Each row is a point. Each copy is the shape, with its points in the same order, turned, moved and blurred by noise. Some copies are also mirrored. Which?

Shape (8 x 3)
[[ 34  11 -19]
 [ 12  -4 -30]
 [-46  51  51]
 [-27 -42 -11]
 [ -2  48  17]
 [-19 -39  26]
 [  1 -21 -34]
 [-19  41  50]]
Copy 1 (8 x 3)
[[ -9  24 -18]
 [ 12  30  -3]
 [ -5 -65  61]
 [ 65  17  16]
 [-21 -26  24]
 [ 56 -19   2]
 [ 30  40   0]
 [ -4 -59  34]]
Copy 1 is: mirrored
Copy 2 (8 x 3)
[[ 30 -29   9]
 [  6 -13  25]
 [-21  35 -75]
 [  6  42  34]
 [  1 -10 -44]
 [ 26  57   8]
 [  8   0  39]
 [  1  24 -65]]
Copy 2 is: only turned

Shape (8 x 4)
[[  7  -1  38  44]
 [ 25  -1  15 -57]
 [-28 -24  33   6]
 [-53 -19 -17 -23]
 [-35 -54  39 -18]
 [  1  37 -56  25]
 [-16 -27 -30  47]
 [  9 -26  26  42]]
Copy 1 (8 x 4)
[[ 52  25  31  30]
 [-18 -30 -12  61]
 [ -4  41  25  28]
 [-41  17   5 -15]
 [-24  57   3  50]
 [ 33 -45   9 -42]
 [ 31  29 -14 -35]
 [ 47  35   9  24]]
Copy 1 is: only turned
Copy 2 (8 x 4)
[[-24 -13  18 -31]
 [  6 -29  -5  60]
 [-24 -29 -34  -9]
 [-25  13 -71  24]
 [-14 -48 -60  -6]
 [-23  80   4  18]
 [ -2  45 -28 -32]
 [ -1  -9  -3 -42]]
Copy 2 is: mirrored
Copy 3 (8 x 4)
[[-40 -29 -11  27]
 [-25  50  -5 -36]
 [-23  23 -23  43]
 [ 26  41 -19  35]
 [-32  44 -58  43]
 [ 47 -38   8 -23]
 [  9 -39 -41  23]
 [-30 -21 -39  17]]
Copy 3 is: only turned

Shape (11 x 8)
[[-30   5 -43  -1  -4  26   5  -5]
 [  6  26 -26  43  -3 -21  68   9]
 [ 10 -18  17 -50 -27  73 -13  25]
 [ 48 -24  -1  34 -20   7 -18  18]
 [-51  10  25  41 -48 -37  42   0]
 [-39  29  11  36 -19 -48  51  26]
 [ 11  28  21  31   5 -37  23 -44]
 [ 40 -63  34  41 -25  48  38 -13]
 [ -6 -30  44  10  20  33 -10   2]
 [ -3  -7 -13 -45 -35 -60 -34  21]
 [ -6  -7  -1  29   4 -60  54  -6]]
Copy 1 (11 x 8)
[[-11   2  -4  -1 -41 -58 -25  34]
 [-18  33 -60 -30 -62   1  10  25]
 [ 21 -29  27 -39  40 -49 -17  63]
 [-19  39 -15   4  36  -1  -5  34]
 [-24  45 -22 -69 -41 -37   6 -41]
 [  5  41 -46 -49 -56 -20  19 -31]
 [-26  42  17 -24 -54  29  13  -3]
 [-77  -9 -17 -47  44   6  10  40]
 [-19 -22  22 -10  21 -18  23   3]
 [ 52  45   6 -10   1 -13 -71 -14]
 [-21  25 -42 -29 -52  24 -11 -25]]
Copy 1 is: mirrored
Copy 2 (11 x 8)
[[ 22  21  16 -37 -21  -5   8 -15]
 [ 35  -2  -5  28 -71  18  30   8]
 [-62  63  65 -51  -7  26   4   9]
 [-40   7   2   9 -16  -1 -24  46]
 [ 39  20  22  49 -10  -6  79  18]
 [ 52  26   7  53 -22  22  51   9]
 [-14 -35 -11  37 -24  13  49 -15]
 [-56 -14  69  10 -56 -21   6  49]
 [-31 -10  66   5   9  16  -1   4]
 [-23  73 -23  29  23 -15   5 -22]
 [ 15   0   2  67 -46  -7  25 -15]]
Copy 2 is: only turned

Shape (12 x 9)
[[ 30  16 -20 -49 -13 -19  25  -6 -12]
 [-17  39 -26 -28 -26 -21  -7   8  25]
 [ 12  16  84 -47  11  54   8 -35 -24]
 [ 29  81   8 -15  -7 -16 -14 -24 -63]
 [  2   0  -5 -44  26  -9   1  -2  43]
 [-32  22  32  44   2   4   7  35 -26]
 [  4 -40  50  41  21 -74  -7  -3   9]
 [ 55 -21  51 -41   8 -18  -7  17   8]
 [ 35 -41 -19 -32  -4   9 -41  19  -4]
 [-60 -16 -25  -9 -49  12 -16  32  -7]
 [-28 -27 -29  52 -23  11  20  26 -38]
 [ 44 -20   9   1 -30  73  31 -16  39]]
Copy 1 (12 x 9)
[[-53 -14  11 -15  19  -3  52  25  14]
 [-29  17  -6  36  -5  34  41  19  25]
 [ 18  19 -14 -94  27  -8  50 -56  17]
 [-53  -8 -76 -45   0   2  30  25  45]
 [-17   4  52  -3 -26  10  42  -2  12]
 [ 28 -18 -46  18  16   3 -20 -28  -5]
 [ 34 -42   8  29 -22 -83   2  -4  38]
 [ 16 -14  14 -34 -13 -39  73   8 -11]
 [ 29 -14  33 -18  -5   7  38  60  -6]
 [ 40 -15   2  44  46  61  19  26   9]
 [ 25 -27 -11  27  59   9 -46  29  -8]
 [ 18  75  34 -24  50 -17  27   7 -34]]
Copy 1 is: only turned
Copy 2 (12 x 9)
[[-44  31  11  -8  54  43  29  33 -12]
 [-14  58  12 -17  25  18  23  -7 -37]
 [ 16 -59 -50   0  47  30  84  25   0]
 [ 38  27  39 -31  49  64  55  38  28]
 [-38   0  13  27  30  -3  27  14 -47]
 [ 53  -7 -15  -6  24  22 -33  -4   9]
 [-26 -48  27   8 -43  30 -38  -2  18]
 [-45 -28   0  53  24  40  38   3  18]
 [-45  29  -3  41  37 -21  24   8  38]
 [ -5  55 -42 -29  40 -24 -15 -35   0]
 [ 12  34 -41 -21  32  -4 -67  31  26]
 [-16  16 -87  51  10  13  33  63 -13]]
Copy 2 is: only turned
